Every row gives one point. Before rounding, the points of a table are all equally far from one centre. They may lie mostly on one side of it. Write the centre, to within rounding.
In the rows, 128 means zero.

Points (7 x 2):
[[101 133]
 [189 117]
 [136 163]
 [153 163]
 [174 152]
 [174  85]
 [138 163]]
Centre: [144 118]

Points (13 x 6):
[[121 171  79 145 160 142]
 [103 155 144 110 145 183]
 [153 147  69 151 177 139]
 [108 147  90 104 119  93]
 [164 181  98 143 172 161]
 [109 110  83 146 176 147]
 [137 159  75 147 161 154]
 [147 148 100 151 225 118]
 [ 73 153 112 130 166 110]
 [135 178  74 132 155 101]
 [118 147  98 119 155 190]
 [130 135  74 135 132 150]
 [146 165  80 114 117 139]]
Centre: [142 137 126  98 172 125]

Points:
[[157 147 182 155 160 162 102 194 128 133 176 132]
 [181 143 151 195 145 179  92 116 152 130 155 131]
 [160 175  94 182 132 187 128 125 127 149 156 137]
 [193 152 169 179 135 126 177 183 140 150 157 126]
 [152 190 145 135 156 181 113 154 104 130 162  87]
 [152 149 152 197 128 166 159 202 144 171 122 143]
 [150 111 105 144 132 139 126 189 152 130 171 104]
 [154 147 131 188 119 176 142 168 134 185 157 150]
 [140 154 106 182 135 165 129 188 156 136 172 130]
 [156 121 173 170 141 163 144 146 141 187 165 100]
 [141 131 126 182 116 163 189 161 143 160 167 133]
 [148 131 104 162 131 163 146 191 123 171 153  97]
 [210 142 113 176 121 177 133 146 121 133 164 127]
 [154 100 140 204 118 154 141 145 141 166 159 145]
 [145 153 121 162 111 162 178 123 135 165 170 107]]
Centre: [149 142 145 149 146 146 139 143 126 126 118 134]

Points (26 x 20):
[[100 126  95 127 105  99 142 106 115 107 144 142  49  67 120 171 165  81
  132 136]
 [119 145 125 130 158 154 146 122 115 162  96 125 135  87 121 130 173  75
  127 137]
 [ 76 126  85 147  92 130 189 164 145 100 128 134 112  80  85 153 133  81
  174 126]
 [106 169 135 155 117 170 115 151 127  75 164 126  79  77 158 137 118  98
  211 129]
 [131 131 108 169 134 194 139 173 125  98 147 103 100  95 110 177 153  82
  197 112]
 [164 124 109 139 158 130 167 182 171 101 148  97 135  72  96 175 149  98
  165 131]
 [153 106 164 126 130 169 125 159  92 109 149 167  66  73 143 170 113  88
  169 164]
 [110 116 130 174 154 134 132 144 125  85 152 136 155  98 124 135 142 117
  166 133]
 [154 144  90 118 173 144 165 101 145 110 117 128  98 151 126 144  89  73
  216 159]
 [137 134  67 132 131 141 129 123 124  95 162 115 118  79  83 148 147  57
  157 112]
 [167 132 141 182 205 139 143 149 157 131 104 131  87  87 129 174 141  93
  186 127]
 [149 161 114 147 123 153 168 107  75 117 135 101 128  76 131 178 127  86
  119 162]
 [ 87 125  70 164 118 185 141 123 134 128 120 106  78  53 113 180 127 105
  146 148]
 [117 136 101 155 147 159 125 164  99 115 170  83 108 104 140 168 127  64
  142 158]
 [161 132 131 119 184 141 142 101 125 148 150 137  66  93 101 164 130  67
  131 124]
 [111 133  52 145  84 148 149 147 160 132 174 157  92  85  94 143 126  49
  197 137]
 [114 122  56 162 180 153 147 141 161 117 155 106 133 100 108 162 127  96
  187 128]
 [121 149 112 207 146 149 111 134 167 134 106 154  90  90 112 187 168  92
  161 136]
 [114 134  65 134 185 138 162 159 141 148 150  83 101  99 117 138 145 103
  183 104]
 [118 131  93  94 136 147 166 147 143  93 141  79 120  84  98 165 151  90
  152 113]
 [132 111 118 124 122 152 179 184 112 173 167 102  87  88 145 170 134  37
  173 154]
 [141 135  90 166 157 195 142 178  87 110 144 134  92 114 131 167 153 110
  196 156]
 [151 106 116 168 130 152 158 143 100 105 185 117  71 105 109 143 161  89
  178 176]
 [166 165 110 182 134 167 135 157 126 146 135 119  73 134 184 140  77  68
  176 136]
 [ 72 166  94 116 105 174 149 183 147 156 142 151 133  93 121 164 142 103
  170 107]
 [119 169 138 132 114 171 178 120 108 112 141 115 152  78 194 151 132  89
  202 146]]
Centre: [142 142 106 135 119 132 150 137 138 139 131 138  97  91 140 158 124 102
 179 142]

Points (31 x 24):
[[113 115  40  96 122 178 165 123 148 171 192 128 174  95 150 126 109 116
  141 147 115 137 159 112]
 [141 170  89 131 160 135 160  91 173 119 168 102 119  72 150  97 104 115
  167 196 131 154 128 167]
 [106 171 128 132  65 194 162  88 128 165 116 104 161 122 111 113 122 105
  129 103  95  91 111 115]
 [155 128 118  80  80 186 162  91 111 135 195 125 116 113 109 132 107 130
  127 116 124 143 138  97]
 [ 95 208 105 110 175 141 174 123 141 119 168 126 128  39 139 157 106 108
  137 137  84 185 173 146]
 [122 208 107 122 133 131 182  79  75 154 167 158 111 127 105  92 114 133
  122  86 115 173 155 131]
 [ 99 161  94 104 213 150 178  56 145 101 125 139 142  77 133 125 113 103
  107 152 126 164 162 107]
 [126 130  98 110 122 123 215  84 148 178 158 169 163  76 111 104  88 129
  160 166 139 171 163 126]
 [ 94 159 101 115 134 128 168 103 133 159 167 179 122 110 112 134  72 105
  190 155 121 158 132 140]
 [156 149 135 123 150 120 129  58 151 159 133 125 159 111 113  99 106  85
  147 140 156  87 137 144]
 [136 185 123 158 124 178 208  67 122 156 121 161 141  63  91 106 139  73
  146 147 113 116 177 100]
 [101 150 117  97 105 174 167 101 152 159 189 139 119 129 150  86 117  80
  139 122 136 128 135 170]
 [118 176 132 104 132 175 151  45 145 145 128 161 146  95 133 114  87 106
  113 185 129 166 127 156]
 [152 182 117  92 152 135 159 104 162 154 172 155 109 102  73 125 125  89
  102 195 132 139 177 122]
 [138 143  99 107  95 137 166  80  74 156 184 115 129 110  78 129 104 106
  165 137 146 171 163 107]
 [151 168  44 102 144 146 139  58 190 118 119 150 186 120 138  90 134 127
  126 131 105 154 141 101]
 [151 178  84 117 179 187 153 103 117 148 157 115 124  76  93 118  73 133
  161 153 120 105 134 148]
 [158 176  84 101 147 145 154 127 132 135 151 112 171  68 117  98 103 109
  210 147 155 143 114 109]
 [117 155  70  93 110 130 201  65 120 158 182 153 119 137 103 115 128 118
  182 141  92 123 164 136]
 [164 156 128 118 123 181 188 150 128 144 163 115 158  63 106  94 123 138
  123 169  68 159 138  67]
 [146 187 117 105 126 172 173  70 150 156 170 148 101 107  96  64 128 109
  150 179  90 173 141 100]
 [119 158 126 135 123 159 173  61 143 103 174 125 131  67 137  96  99  67
  162 135 127 134 157 164]
 [172 167 109  76  98 148 167 119  90 145 162 133 117 113 157 142 134 153
  140 132 172 147 157  73]
 [145 166 110  79 203 120 153 100 149 160 130 131 129  57  95  97  99 119
  123 186 122 172 156 131]
 [162 161 119 118 138 167 181  62 142 156  98 150 147  89 124  37 118 113
  159 102 112 141 127 140]
 [149 184 149 108 151 137 162 123 154 129 169 171 153  97 115  88 115 103
  111 145  64 202 166 120]
 [146 166  74 164 159 121 160  83 134 177 140 137 137 147 122 139  80 125
  146 143 180 162 163  99]
 [132 205 146 133 166 197 160 122 114 153 117  99 165 159 149 131 151 142
  127 103 102 142 130 156]
 [ 95 193  99  70 159 124 145  96 155 142 148 159 136 119 141 119  81 124
  164 188 115 156 146 102]
 [147 170 134  76 132 177 148  78 182 156 143 150 110  65  94  84 124 123
  127 131 138 111 152 154]
 [ 95 186  52 132 138 165 105 102 151 156 123 130 138  79 165  87  98 114
  165 155 139 172 139 123]]
Centre: [134 165 103 121 129 141 167 110 139 147 125 114 136 101 129 125 132 119
 130 130 111 148 153 121]

Points (28 x 24):
[[151 117 167 127 117 137 167 146 128 106  95 189 108 144 111  88 100 114
  209 112 169 143 107  53]
 [123  90 133  89 153 110 142 143 152 185 107 205 141 130 103  95 117  82
  161 139 123 160 126 106]
 [118 117 131 136 114  96 101 109 107 104 107 190 167 125  93  81  79 151
  148 152 164 187 109  66]
 [188 117 159 142 157  98 121 132  89 137 137 162 121 131 108  82 149 109
  154 113 117 171  99  98]
 [103 108 141 113 138 106 121 150 115 149 127 233 142 137  87  92  78 134
  139 143 108 159 125  50]
 [135  91 167 101 115 113 138 144  88 152  93 178 162 148  94  84 142 121
  138 124 172 109 105  45]
 [132 115 170 142 140 143 144 103 113 111  97 175 151 136 114  73 128 130
  150 153 173 157 144  42]
 [ 94 121 124 100 102 117 146 102  98 159 118 199 116 131 117  91 110 135
  128  99 176 135 135  59]
 [143  99 163  69  96 149 142 123 125 142 119 179 142 120  91  84  83 143
  204 131 130 170  98  48]
 [105 116 134 111  98 151 143 115 116 150 132 187 121 148  73  66 116 134
  181 116 159 138 125  35]
 [136 119 126 139 105  92 129 134 100 111 123 203 148 126 118  59 112  98
  147 152 163 114 117  64]
 [109 139 150 105  92 129 127 101  90 143 120 207 106 157 129  85 109 139
  144  90 181 144 115  72]
 [157  87 129 102 134 125 145 107 123 140 133 217 146 102  96  83  57 141
  141 118 151 173 116  78]
 [155 117 177 104 133 125 116  95  88 117  98 180 139 120  93  68 164 165
  144 100 144 133 129  80]
 [135  92 194  72 110 150 117  82 127 101 131 199 116 166 108 109 122 136
  128 151 166 174 127  88]
 [120  98 197 113 105 129 117 133 158 119 142 222 156 147  86  73  86 171
  162 107 145 143 124  70]
 [145  95 129 107 109 132 122 144  93 153 111 201 131 149  79  85 156 148
  163 101 166 119 146  53]
 [ 99  69 126 154 137 144 148 119 111 130  88 191 101 122 107  83 127 155
  159 123 179 175 103  85]
 [110 133 137 129 167 154 118 121 117 136 124 159 100 120  97 111  79 121
  168 141 208 154 110  98]
 [126 131 153 110 143 149 143 167 122 146  81 186 153 119  91  73 134 135
  144 140 171 197 127  77]
 [120 113 163  71 142 103 103 144 105 154  76 196  97 155  99 119 142 145
  122 150 162 157 103  82]
 [101 124 149 126 115 103 146 141 111 146  88 203 153 109 102  74 132 123
  168 148 139 154 107  40]
 [103 121 136  82 119 153  98 129 115 108  96 203 149 108 118  70  97 160
  150 142 121 156 101  54]
 [ 96  75 153 111 117 153 149 131 138 112 106 163 131  95 104 113  95 138
  215 114 157 164 110  56]
 [177 136 150 143  99 127 123 115 173 149 150 141 127 119  90  79  83 101
  188 134 145 161 125  74]
 [113 112 136 110 108 154  84 144 130 114 120 210  92 123  95 145 116 136
  160 171 161 152 146  45]
 [139 126 164  96 129 117  93  92 108 131 105 168 110 129  59  97 111 134
  154 150 133 146 129  24]
 [137  91 164  94 109 129 156 120  78 145 113 200 127 132 121  61  75 136
  154 121 156 136 101  59]]
Centre: [133 107 153 124 106 134 122 134 129 129 114 166 127 132  98 117 110 131
 145 128 133 142 116 105]

Points (30 x 24):
[[121 102  93 156 125  95 171 112 134 210 153 169 156 139  97 133 125  70
  104 124 198 143 133 101]
 [127  61 120 120 109 111 152  70 152 174 169 142 119 100  85 140 164  69
  126 152 132 158 129 124]
 [162 108 122 176  91 144 154  48 182 171 137 140 173 111  82 106 133  88
  104 141 109 148 126 106]
 [139 154 119 123 116  90 174 107 106 113 163 138 139 106  87 127 173  77
   73 131 122 113 139 148]
 [136 137  97 153 129 130 133  74 137 164 137 142 149  45  90 116 145  62
  110 166 116 161 176  96]
 [ 90  94  94 152 114  97 132  53 121 185 145 140 141 131  95 164 185  91
  112 132 122 195 183  96]
 [121 140 104 147  96 117 125  35 110 181 149 132 160 133 128 141 146  68
  143 134 143 130 144 129]
 [151  96  74 118 133  71 135 116 129 170 181 159 143  92  80 105 147  81
   94 140 123 164 131  96]
 [139 115 119 203 124 133 217 125 144 177 148 141 156 111  92 136 137  88
   95 175 155 126 138 129]
 [136  77  99 150 124 106 116 112 155 191 132 146 166 127 128 126 172  76
  139 171 137 143 162  86]
 [131 148  85 146  96 143 119  93 140 176 169 151 167 127  95 116 134 122
  147 187  91 166 149  91]
 [141 106 106 157 134 107 151  61 112 162 133 154 190  85  66 136 174  72
   99 165 145 151 175  87]
 [120 105 100 125 127 109 159  85 138 168 153 169 183 136  86 156 146  64
  118 151 132 172 109 105]
 [129 120  66 103 108  82 165  84 106 173 142 169 127 146 106 125 159 121
   84 177 128 133 179  92]
 [ 83 128  93 162 103 121 147  22 133 173 109 110 125 103  75 139 100 102
  122 137 152 162 141 118]
 [110 110 134 106 128  94 132  59 174 219 101 116 150 110 115 129 109  81
  159 142 112 160 168 113]
 [160 116 121 118 138 100  93  83 150 168 132 160 158  95 124 190 184 138
  112 146 133 177 115 112]
 [110 120  91  89  99 109 169  78 140 179 121 173 139  85  56 118 123  70
  102 157 134 150 158 114]
 [115 102 107 132  70 127 128  74  93 156 136 108 130 100  84 133 177  99
  113 152 130 147 114  94]
 [145 124  62 125  82  55 126  57 143 180 140 158 150 119  74 175 117 103
  125  95 131 150 138 142]
 [134 160  90 169 103 127 192  64  88 176 131 140 153  90  36 148 166  77
  139 145 122 162 184 127]
 [120 107 103 152  88 111 133  69 172 156 150 133 147 132  51 134 114  57
  115  91 130 146 181 139]
 [148 125  88 131 110 131 172  78 119 146 126 172 150 111 110 157 179  83
   98 184 149 164 148 112]
 [110 141 103 170 120 105 144  75 167 187 139 112 157 128 117 149 157  78
  116 162 112  94 109 109]
 [152 170  94 176 114 131 141  52  83 181 140 111 117 118  74  90 118 124
  141 118 181 150 123 129]
 [130 176  92 114  90 123 166  58 107 144 155 152 132  98  94 155 166 126
  130 164 113 183 131 154]
 [ 96 124  96 150 100 125 127 105 118 172 154 144 121 142  80 167 135  93
  115 183 126 130 176  78]
 [155 110 102 130  94 128 153  84  68 178 106 166 145  87 129 143 171 111
  170 106 116 156 108 116]
 [109 107  79 120 129 133 175  76 144 159 136 135 138 104  93 158 125  73
  145 152  83 166 117  98]
 [115  99  99 124 119  76 144  79 137 184 135 120 209 128  69 169 178  93
  117 167 114 132 166 114]]
Centre: [138 134 118 145 130 104 162 103 140 175 128 133 139 109  88 133 148 143
 131 110 132 143 161 116]

Points, 30 rows:
[[163 123 141 134 145  95 143 170 165 172 184 166 156 186 121 127 188 110
  163 153 128 169 106 134]
 [174 107 168 113 132 105 150 147 128 156 199 188 171 184 126  91 153 126
  126 134 161 174 117  94]
 [155 147 156 137 149  84 114 153 151 170 192 203 160 182 103 129 170 134
  123 140 151 159 135 133]
 [156 129 162 108 152  86 144 162 134 158 182 178 171 200 113 155 170 108
  141 147 130 153 120 146]
 [156  91 155 155 143  92 117 158 147 183 170 168 138 182 121 123 177 103
  104 139 169 143 107 174]
 [123  90 147 120 123  80 143 188 121 148 170 170 141 194 154 131 151 130
  148 143 163 185 137 142]
 [193 109 175 138 121 119 149 167 173 165 181 167 153 154 112 139 159 110
  144 137 115 151 121 121]
 [201 121 161 118 151  77 131 158 146 174 170 179 137 176 115 134 187 113
  146 126 135 182 133 138]
 [138 122 124 119 119  76 148 169 182 159 153 161 149 189 106 155 164 101
  127 138 154 149 137 115]
 [178 125 190 128 148  86 150 179 154 183 168 191 158 177 125 140 169 125
  143 137 166 135  87 137]
 [167 152 172 125 150  97 146 171 152 172 156 153 174 181 133 102 190  99
  128 115 140 133 136 172]
 [194 125 151 139 155 128 127 151 165 153 164 158 175 188 102 130 182 106
  125 147 132 155 115 148]
 [154 116 193 145 139 114 115 156 147 176 189 174 163 172 142 147 188 113
  142 177 137 140 132 138]
 [164 122 177 102 142 115 139 185 155 167 167 205 161 189 161 129 175 103
  129 147 165 161 122 125]
 [170 153 185 120 144  88 171 172 160 160 186 167 149 194 111 132 156 131
  127 143 133 153 134 122]
 [162 136 159 139 122 110 117 164 168 137 163 207 123 183 129 135 197 118
  134 137 141 147 118 138]
 [169 108 172 133 145  89 151 160 165 158 170 185 162 191 110 146 174 105
  144 132 162 111 102 126]
 [183 132 180 129 147 103 136 144 128 143 164 182 170 181 108 113 170 101
  107 146 150 152 100 153]
 [193 123 179 114 156  98 110 156 161 155 190 176 142 184 114 123 187 102
  123 157 132 157 109 145]
 [174 114 141 133 149 111 173 130 138 142 172 193 141 193 140 127 174 106
  139 142 172 159 101 123]
 [158 110 152 135 142  94 134 150 202 124 189 176 160 162 127 156 180 113
  116 159 147 128 120 135]
 [166  93 182 162 137 113 107 174 165 164 175 173 157 172 114 133 157 113
  123 139 130 160 125 148]
 [165 128 165 131 140  67 153 172 142 173 154 192 183 169 139 115 188 130
  136 138 132 157 153 112]
 [146 117 161 130 172  96 160 130 148 158 195 185 151 166 108 129 151 111
  128 155 178 168  99 126]
 [174 109 176 160 141 117 110 171 177 173 161 186 129 168 142 133 187 131
  157 143 112 151 115 115]
 [191 133 147 110 169  67 138 153 162 157 184 199 150 167 131 135 149 107
  124 133 131 144 142 149]
 [181 130 154  97 165 108 140 170 118 176 148 167 160 203 116 131 197 100
  111 147 122 141 128 146]
 [155 128 174 149 154  80 111 184 135 159 196 167 133 200 118 113 176 126
  141 135 161 117  76 139]
 [150 150 152 139 151  91 127 158 175 133 153 177 155 153 121  90 166  89
  155 164 146 164 117 103]
 [165 132 163 123 145 105 152 177 148 163 167 180 171 192 121 125 194 147
  132 182 146 138 118 149]]
Centre: [153 119 149 111 157 106 119 157 135 150 154 133 136 147 148 124 160 143
 122 131 153 132 121 113]

Points:
[[122 138 169 102 141 164 131  94  98 140 136 170 127  38 147 142 134 110
  117 126 138  80 149 193]
 [136 104 197 143  89 173  77 131 120 159 112 157 109  79 163 143 139 132
  120 142 134 127 176 185]
 [107 113 142 119 139 136 109 126  87 186 109 150  34 115 128 148 142 130
  126 133 134  95 148 201]
 [ 70 128 153 153 102 161  98  78  65 147 155 182 121  78 131 119 135 116
  112 167 114 118 169 173]
 [ 93  97 148 121 103 120  91  97 113 149 130 171 144 116 137 174 151 103
   76 128 135  54 130 151]
 [138  97 175 116 119 155  70  88  90 186 126 156  96  77 183 152 144 145
  136 143 125  87 164 131]
 [ 97 100 150 145  96 156  81 123  78 159 129 163 116 100 168 148 183 133
   95  99  86  93 151 167]
 [117  99 185  78 131 152 136 131  85 124 113 152 104  88 132 160 144  96
  125 123 127  89 197 127]
 [ 91 134 179 127  69 106 109 126 118 164 105 187  92  94 172 122 176 117
  101 138 104 123 143 156]
 [ 91 109 156 138 116 172  93 104  83 144 157 169 112  88 164 177 138 132
   78 163  88  77 161 170]
 [106  86 187 139 136 139  95 119  83 138 131 149  84 130 149 128 142  70
  130 148 110 143 163 173]
 [150 124 157 126 116 130 104 100  92 149  77 134  85 118 160 152 119 140
   81 180 120 137 174 189]
 [131  87 147 111 143 118  88  94  79 150 114 186 125  85 154 164 155 135
   78 144 123 110 191 127]
 [115 118 183 107 126 168  73 150  43 158 137 139  95  89 170 171 160 140
  106 176 149 138 138 161]
 [123  76 159 117 135 122  90 103 131 176  99 137 114  92 143 181 158 119
   95 103 142 116 131 170]
 [ 91 122 177 136 125 165  71 150 120 156 122 169 107  99 147 169 201  73
  111 119 112 143 167 188]
 [ 89  96 200 100  89 138  68 120 158 135 129 134 112 134 163 149 162 133
  106 141 114 163 194 195]
 [134  95 192 121 144 140 102 109 131 138 144 161  88  93 134 122 172 142
   92 104  72  75 148 174]
 [112 129 222 112 116 114  84 100 100 141 105 171 116  90 129 142 147 111
  113 172 114  95 168 182]
 [140  81 131 138 127 140 112 171  66 135 100 155 132 109 138 123 204 128
  107 140  88  87 177 142]
 [ 96 135 172 127 151 132 101  96 106 193  84 140 167 114 133 164 170 118
  123 150  81 104 181 161]
 [147 106 172  85 121 164 101 108  75 168 126 160  82 104 123 125 193 107
   76 157 107  85 147 165]
 [ 49  87 147 134 121 136 122 100 106 145 168 168  72 128 122 151 145  86
  119 190 131 105 195 134]
 [134 118 164 137 122 186  84 128  66 135 109 166 132  80 142 158 165 152
   88 127 177 118 180 158]
 [ 99 126 141 117 124 139 116 103 110 173 100 206 131 142 116 191 152  79
  108 169 141 108 172 147]
 [112  69 158 141 105 131  84 118  90 184  90 157 138  95 141 129 216 142
  135 155 133 117 151 167]
 [142 152 153 128  78 137 117  89 108 138  93 144 112  59 128  89 166 110
   99 104 124 120 179 169]
 [123 103 151 125 136 138  78 141 103 166 109 172 130  91 189 170 188  95
  134 147 159  94 177 212]
 [107  70 151 107 110 148  92  90  69 163 145 124  92 125 156 158 158 100
   84 167 144 105 137 187]
 [ 73 115 198 124 147 138 149 121 107 124 142 117 117  57 147 132 127 143
  106 124 106 108 137 149]]
Centre: [125 156 121 116 127 132 106 119 133 122 162 126 115 120 136 147 184 142
 141 162 133 117 158 150]

Points (30 x 24):
[[156 101  95 138 201 149 142  74 149  85 139 140 179 134 128 110 137 113
  109  75  95  87 161 105]
 [164 107 115 140 176 154  88  96 163 106 166 161 167 131 139  90 140 127
  117  98 106  80 157  83]
 [179  90 102 123 179 146 112 117 141 131 157 194 176 124 126 102 150 107
  112  48  81 118 138  83]
 [169  88 111 130 166 143  99  87 126 143 157 170 194 148 116 133 151 127
  126 113 101  89 143  75]
 [166 125 105 134 176 153 133 102 131 109 134 162 180 128 123  88 163 127
  121  81  92  83 180  82]
 [199  94 101 122 170 138 122 111 141 146 172 182 191 115 105 103 161 107
  123  87  94  90 171 100]
 [173  95  66 125 179 145 121  92 147 134 120 179 175 110 144 113 161  89
  125  80  96  72 135 113]
 [175 133 122 129 146 138 160 125 159 128 172 180 180 130 115 106 176 100
  106  89 105  89 154 103]
 [154 110 121 120 177 152 125  80 150 125 122 174 198 124 130 114 148 121
  124  69 131  99 150 101]
 [202  82  79 126 153 135 116  77 118 132 126 189 162 149 109 115 171 114
  101 100  85  86 133 120]
 [184 122  95 124 188 130 108 117 140 114 142 204 185 138 130 107 130 129
  111  51 126 105 134  81]
 [161 123  84 146 152 149 120  80 151 126 145 163 204 130 100 103 138 147
  130 106 104  92 141  90]
 [184 121 100 125 174 136 114 102 124  98 134 147 191 144 133 102 118 103
  127  54 137  93 146  68]
 [131  96 128 113 167 141 125  93 156 105 160 188 175 131 129 101 134  98
  102  85 140  73 141  79]
 [185  94  85 134 195 154 118 101 166  95 158 170 188 150 121  89 133 119
  125  74 129  76 147  82]
 [188 126 106 159 180 152 104  85 144 106 142 166 166 122 124  83 144 132
  103  90 125 118 140  88]
 [158  89 103 124 139 129 122  87 136 102 133 177 157 146 114 115 154 122
  127  67 147  85 152  76]
 [195 125 103 134 172 161 134 108 157 103 129 149 170 156 133  75 126 101
  142  56 112  69 142 110]
 [195 118 129 121 176 158 115  85 164 120 163 189 194 133 138 114 149 129
  136  98 101 100 141 116]
 [188  90  98 136 187 128 132  86 168 132 165 199 182 131 113  86 120 119
  104  88  95 117 162  90]
 [180  96 115 122 203 163 119  94 165 130 159 168 144 138 110 104 161  97
  120  79  88  93 139 121]
 [193 114  93 155 165 146 116 108 154 112 146 189 185 152 147 116 142 113
  142  79 104  65 140  95]
 [178 125  87 112 167 141 101  84 145 131 142 198 145 122 105 116 137  75
  116  72 111 106 143 100]
 [198 101  77  99 185 123 116  94 138 108 163 166 191 137 106 119 141 116
  125  66 138 100 134  78]
 [197 113 112 121 171 181 143  92 160 119 155 180 177 126 105  94 137 132
  121  61 105  86 163 114]
 [150  87 130 142 153 165  93  88 129 146 153 184 149 144 128 107 141 104
  116  75 102  76 124 102]
 [176 121 104 116 165 124 115  89 155 138 132 191 182 139 106 102 132 144
  123  75 121 101 161  86]
 [188  94 124 136 174 188 126  92 150 111 161 150 163 134 132 120 141 120
  131  70 135  80 147  87]
 [178  90 108 124 178 151 147  60 172 119 142 181 178 121 129 125 135 121
  103  69 117  92 141 116]
 [158 138 102 109 170 172 108 114 141  84 141 184 182 131 166 130 144 106
  114  90 128  98 140  85]]
Centre: [167  99  89 113 158 145 143 120 120 120 156 164 156 142 134 102 116 116
 116 106 115 107 134 121]

Points:
[[152 145 110  97 175 132 159 102 124 116 107 136 181 126 110 117 182 148
  118 103 104 166 101 117]
 [157 130 136 140 165 160 170 109 162 132 102 119 174 150 108 109 167  97
  111 107  76 157 103 161]
 [168 171 121 102 185 158 144 123 167 112  80 182 173 162 119 111 182  89
  124 118 112 144 128 109]
 [169 133 103  99 162 180 169 103 155 116 101 169 188 168  95 116 181 114
  124 107 102 187 134 141]
 [178 173 133 102 172 173 124 115 162 112  68 187 177 147 105  95 159 108
  115 107  88 158 141 144]
 [175 147  82 104 150 147 147 134 111 140 125 157 173 164  97 107 169  81
   89  92  92 167 165 111]
 [175 175 114  78 196 140 169 116 141 134  85 181 147 173 123  94 166  71
  119 130 106 152 113 117]
 [160 114 125 115 144 185 172  92 156  93 101 146 181 136 133  65 146  63
  137 140  97 195 137 108]
 [189 139 105  97 161 146 183  91 131 125  75 186 177 158  80  97 126  71
  100  90 121 171  85 161]
 [175 138 137 147 157 145 155 164 178 109  86 170 165 162  99 110 148  94
  102  89  91 159 106 140]
 [207 159 124  91 177 130 133 115 154 112 115 143 164 129 123 136 170 106
  101 127 127 115 113 135]
 [154 140  95 120 143 160 139 145 147 137  75 147 209 146 109  96 155 110
  179 124  79 175 126 144]
 [171 145  93 130 183 148 160 139 141 135  97 137 185 138 104 110 173 106
  107 114  94 170 105 187]
 [170 150 152 131 141 159 163 121 151 138  89 139 153 169  87 105 172 101
  126 101  88 172 102 103]
 [189 165 105 103 156 165 155 135 137 155  71 160 179 187 120 105 139 114
  129 112  67 151 125 117]
 [134 149  97  90 170 129 155 156 141 131  64 150 131 164  83  98 149  87
  132 124  63 154  86 129]
 [203 118  92 161 173 171 148 124 191 102  97 151 129 119 109 115 173 104
  133 118  94 129 107 132]
 [148 132  76 107 195 175 162 107 179 132  88 157 143 174 112 135 184  90
  145 134 116 176 127 142]
 [140 154 122 102 163 152 156 102 137 130  68 122 144 171  83  74 181  92
  105 151 103 129 114 126]
 [184 170 125 114 156 138 161 127 157 144  81 180 163 135  88 119 173  89
  120 107  84 158 118 112]
 [156 113 122  86 171 154 127 134 136 107  89 138 149 139  73  85 184  88
  103  84 106 174 147 147]
 [132 160  98  94 189 155 158 166 137 109 141 141 171 127 100 117 154 116
  118 141  71 167 128 157]
 [152 105 105  48 158 163 175 140  98 104 115 150 143 147 104  73 166  68
  119 127  80 163  96 127]
 [192 148 153 150 198 148 183 117 116 126  77 124 161 116  80 104 111 100
  138  90  99 115 113 156]
 [195 136 120  79 185 155 169  98 148 130 106 171 198 132  97 121 137  88
  106  93 106 124 102 145]
 [172 176  94 102 165 165 157 140 182 133  98 163 176 116  93 110 149  89
  124 128  85 162 136 102]
 [172 122 125 120 160 168 178 153 150 137 100 141 135 177 100  77 168 102
   67  88 106 139 116 127]
 [176 163  84 101 194 151 181 122 146 114 117 164 149 168  82  81 150  76
  104  98  88 150 145 134]
 [194 148 144 115 153 154 145 114 166 141 104 166 165 167 111  88 129 100
  139  88  87 188 136  96]
 [192  97  83 115 194 128 161  95 147 105  61 145 171 125  92  93 131  98
  110  88 111 147 124 161]
 [144 141 101 109 165 147 161 135 164 129 114 177 180 147  67  95 163  76
  106  89  84 150 119 153]]
Centre: [145 125 106 123 142 169 146 123 111 126 107 167 123 130 121 109 108 102
 135 127 137 141 127 141]
